Every row gives one point. The last column is the point's height on a tilted bowl or saddle (a function of degree 2), plus a little noise. Along how many of its main directions does it bend up, bend down or stay straight?
(in the rows, 100 means zero)

Points (17 x 4):
139,147,135,121
94,78,98,109
90,74,147,106
86,76,84,102
28,22,193,5
53,117,50,84
103,121,84,117
79,71,52,74
103,116,82,115
73,94,148,115
93,113,160,119
119,82,96,112
41,97,118,112
116,58,57,82
5,74,82,63
89,95,179,100
82,79,91,105
Directions: 0 up, 2 down, 1 straight

Points:
47,102,70,144,71
104,106,84,7,31
55,89,101,62,59
25,85,82,120,59
114,49,190,94,78
55,68,111,116,70
71,165,55,129,53
194,5,123,107,53
72,151,13,141,46
113,176,180,53,31
119,124,56,148,77
92,167,70,155,64
161,77,104,29,39
153,118,121,127,98
17,116,64,121,55
156,110,59,105,62
95,142,64,89,59
120,108,21,109,51
97,136,109,99,76
72,118,107,114,79
69,107,139,51,56
96,47,68,110,66
65,155,117,135,68
141,115,78,101,72
Directions: 0 up, 3 down, 1 straight

Points:
139,93,91,141,86
73,144,168,134,35
50,71,147,122,41
152,78,41,64,106
124,101,32,141,62
112,19,72,105,86
162,77,129,141,89
124,41,137,50,107
164,120,90,148,72
135,124,55,54,103
122,98,74,168,57
86,135,27,60,73
132,105,145,86,106
171,67,49,72,104
62,104,33,38,72
171,25,89,101,96
104,66,135,128,83
56,103,133,145,39
69,34,99,42,79
109,99,18,191,5
101,80,102,48,108
83,26,48,110,65
129,53,96,177,54
130,65,90,105,106
71,147,81,100,60
77,85,152,61,79
Directions: 0 up, 4 down, 0 straight

Points:
111,132,89,159,63,73,164
66,73,143,69,113,120,115
86,122,79,23,139,159,149
51,125,85,120,131,115,119
75,92,87,46,80,87,102
123,92,99,59,114,108,105
45,128,78,16,120,116,131
61,76,97,124,42,195,171
106,113,109,134,103,177,163
79,104,118,161,74,88,141
140,129,98,61,66,106,131
111,93,84,122,83,96,131
120,49,115,101,75,89,141
56,109,152,141,122,133,140
136,153,84,60,127,54,127
52,120,154,99,85,125,118
78,175,77,68,78,66,139
111,110,111,95,82,118,117
126,110,114,83,109,113,116
16,68,75,162,159,65,195
127,108,130,120,127,79,139
118,98,89,13,139,78,99
90,63,167,59,100,154,151
126,43,75,76,73,88,142
136,123,107,100,52,85,140
79,98,105,126,117,70,124
108,110,94,40,75,156,140
126,121,106,87,130,36,126
118,119,84,89,131,122,123
116,117,104,119,46,85,140
115,82,56,69,119,124,124
15,69,99,73,98,92,112
121,158,66,51,91,112,140
105,168,59,37,109,134,160
94,147,126,83,46,151,154
64,138,122,89,44,64,125
57,166,123,100,134,117,142
142,94,117,102,141,100,134
67,116,64,109,117,143,126
125,140,32,69,115,137,158
130,131,67,108,73,84,141
149,83,62,94,74,113,151
Directions: 5 up, 0 down, 1 straight
